Each point is reached from the start by the listed moves, each made 0, 1 or 2 times, or once backwards (-1), plus a little noise. Say if it took an odd or an even number of moves. Then give how often each move was made.

Moves:
(1): [ 23 -21]
(2): [10 30]
Start: [-12   3]
Points:
[-37  23] -> odd (-1, 0)
[ 36 -38] -> even (2, 0)
[-24  55] -> even (-1, 1)

Moves:
(1): [35 -7  7  5 -2  1  4  2  8 -3  7 -3 -7  4]
(2): [ 13  28  12  -5  -8   2  -1   2  -6   5  -2 -15   8  -8]
(3): [ -9   4  11  -2  10  -5   0  11  -3  -1 -14  14  -7  -6]
(4): [  4 -17   5  12 -12   6 -10  15  -2  21  -9  -6   2 -19]
(5): [-13 -10  -3  23  26  -4  10 -12   3  -6   5  10   2   5]
(6): [ -2   3   0 -15   9  11  19 -10 -13 -14   3   2   6  -5]
(7): [-11   7  -3  -5  -3  -4  17  18   3   7  -5   4   3  -7]
(8): [ -2  18 -11  -5   6  -3  -2  24 -12   0 -22   0  18   2]
(9): [-2  6  5 -3  0 10 -3  8 17 -3  1  4  6 -3]
(10): [ -1  -3  -1 -22   8   0   4   2 -14  30  21   1   9   5]
(11): [  2  -4  -3   2  -2   2  -1   7 -29  -3  36  -5   0   8]
Start: [  1 -19   9   1  -2   5  -1 -11 -10   6  13  28  -3  12]
Points:
[103   2  46  12 -41   9 -33  62 -23  95   0 -21  25 -20] -> odd (2, 2, 0, 2, 0, -1, 0, 1, 0, 1, 0)
[-69 -17 -26  -1  90  33  40 -70  20 -67  -6  72  44  38] -> odd (-1, -1, -1, -1, 2, 2, -1, 1, 2, 0, -1)
[-113  -40  -19  -14   98  -36   66   16 -106   38  101   99    3   47] -> even (-1, -1, 2, -1, 2, 0, 2, 0, -1, 2, 2)
[ -12  -39    5   15   65   35   50 -115    0  -65   80   45    4   39] -> odd (0, 0, -1, -1, 2, 2, -1, -1, 1, 0, 0)
[ 50  23   0  40  14   4 -12 -10  14 -30 -59   6  32  18] -> odd (1, 1, -1, 0, 1, 0, -1, 2, 0, -1, -1)
[ 68 -52  56  34  37  47   5 -19  33  40  11  28  24 -22] -> odd (2, 1, 0, 2, 2, 1, -1, 0, 2, 1, -1)

Moves:
(1): [-7  4  7  1  3  3  1  3  7 -5  1 -8 -7 -2  3  3  2 -3 -9 -3 -5  0 -2 -5]
(2): [ -7  23  10  -7   2  -2 -10  -6   0  10 -11   6 -14   2  12  -7  -3  -9
   0  24   4  14  -2  20]
(3): [ 14  -2 -18   0  -2  -1   2   9  12 -10  -4  -9   2  -3   2   0  10   5
   0   7  -8   8  12   6]
(4): [  2  -3  16   6  -4   7  -4  13  -2   9   4  -8  -6   3   1  -9   0   3
   6  11 -11  -2  -9   0]
(5): [-10   3   3  16  12  10  -1  10  -8  14   9  -7   3   6  -7  10   9   3
   0  -2  -7  -1   4   5]
(6): [  6   3  -4  13  -2  -7   6   5  10   2   1   6   6 -16   0  -8   2   2
  -4 -13  -8 -12   3   4]
(7): [ -8   6  -1   1  -5   2   4 -12  -3   0   4 -17   1   0   3 -14  -4  -7
   1   2  -5   8  -2 -10]
(8): [ -9   4   6  -4   4  -8  13  12  14  -6   7  -2  12 -18 -17   9   2  -5
   6   5  10  -1   2   0]
(9): [ -1   5  -9   7   6 -16  -4   2   0  -7  -3  16  -4   1   2 -18  -5 -13
   5  13  -7  -2   1   2]
(10): [ -7  -1  10  10  11  -9  -4  -4   0   7   1   7  -5  -7  12   4  12   9
  -5   3   3   4  -9 -10]
(11): [ -1 -12  10  -8  -4  -3  -8  -7  10   2  -6   7   9   6   8  14  10  -4
  -3   5  -6   8   9   6]
(12): [-12   1  12   0   6  -3   2  10   6 -17   8  14   6  19  18   7   1  10
   1  12 -12   5   4  10]
(13): [ -4   1 -10 -13 -11  -4 -15   5  -9   6  -5  -2  12   5   9 -10   1   1
  -6   9   4   7   6  -5]
(14): [-14  -3   3  18  -6  -6  -9  12  14   3  16   7   4  14   0  -9  13   5
   4 -11   6   6  15  -4]
(15): [  0 -15  -1  -1  10  -4   7   7   2  -1   5  -6 -10  -7  23  -6  -6  -5
   0   3  -5  14 -10   3]
(16): [ -5  -2  -1   7   2   2   9   1  -1   2   4  -1   5  -1  10  -7  15   0
 -10   5   2 -16  -5   5]
(17): [  2   6  -1   3   3   8  -4 -13   0  -2   1   8   0  -2   2   6  -4  -3
   7   5   2  -8   4  -4]
(18): [  4  -4  -2  -7   5   4 -14 -10  -2  -5  -1 -14   1  -5   2  -5  -8  -2
  -2  15   3  -5   5  10]
(19): [  4  12   1 -14   7  -8   0  -7   7  13  -4  -1 -11   3   3  -4   4   0
   6   3  -9  -5  -4  -2]
(20): [-3 -1  1  8  0  4 -4 -2 11  5  8  4  2  3 -2 12 -8 -3 -5  0  9  1 -5  5]
(21): [ 27   4   2   3   3   7  -2  -4 -11  -9   4  -1   7   3 -19  -9   0 -15
  -7   5   7   8 -12  -6]
(22): [ -2  14   2   6 -11   1 -10  -1   1   1 -10  -6   8   4   5   9   1  -4
   3  -8   5  -8 -14  -4]
(23): [ 16   5  -1   7   0 -24   8  -2   0  10  -3  -3  13   0   0  -3 -13 -11
 -10  -6  -4 -13  17 -10]
(24): [  9   7  -9   7 -16 -12 -12  -5 -22   9   5  -4  -6   6   6   6   3  -5
   6  -4   3   3  -5  -1]
Start: [  4  -3  13  -8   5  -3  -7  10  -8   4  11   6 -18  13 -14  -3   1  -3
  13  11   3 -14  19   9]
Points:
[-43   7  -6  -2 -38 -47 -32  40 121 -61  19  -7  93 -22 -11   0  20   1
 -26  19  24  37  81   7] -> even (1, 0, 2, -1, -1, 2, 2, 2, 0, 1, 1, 1, 2, 1, -1, -1, -1, 1, -1, 2, 0, 1, 0, -1)
[-21  11  -2 -15  70 -83  10  13  80 -42  31  -2   2   5 -23 -57  21  -9
  -9  46 -40 -32  94 -10] -> odd (2, -1, 1, -1, 0, 0, 1, 1, 2, 1, 0, 1, 0, 1, -1, 0, -1, 2, 2, 0, 0, -1, 1, -1)
[ -8  59  52  19 -30 -43 -20   9 -17   4 -24  46 -40  68  72   5 -48 -35
  31  49 -69   7  27  69] -> even (0, 2, 0, 1, 0, 1, 1, -1, 1, -1, 1, 2, -1, -1, 0, -1, 0, -1, -1, 0, -1, 1, 1, 1)
[-50  57  11   3  86 -11 -24 -58 -43  83 -27 -21 -95 -24  98 -40  38 -25
 -19  87 -25 -24  -4  41] -> odd (1, 2, 0, -1, 2, 0, 1, -1, 1, 2, 0, -1, 0, -1, 1, 2, 1, 1, 1, -1, -1, 0, 0, 0)
[ 26 -46  63 -43  91  12  19  36 101 -33  43  12 -37 -18  47  50  12  54
   9 100 -41 -23   3  19] -> odd (1, -1, 2, 2, -1, 0, -1, 1, -1, 2, 0, 2, 0, -1, 1, 0, 2, 1, 2, 2, 0, -1, 0, -1)
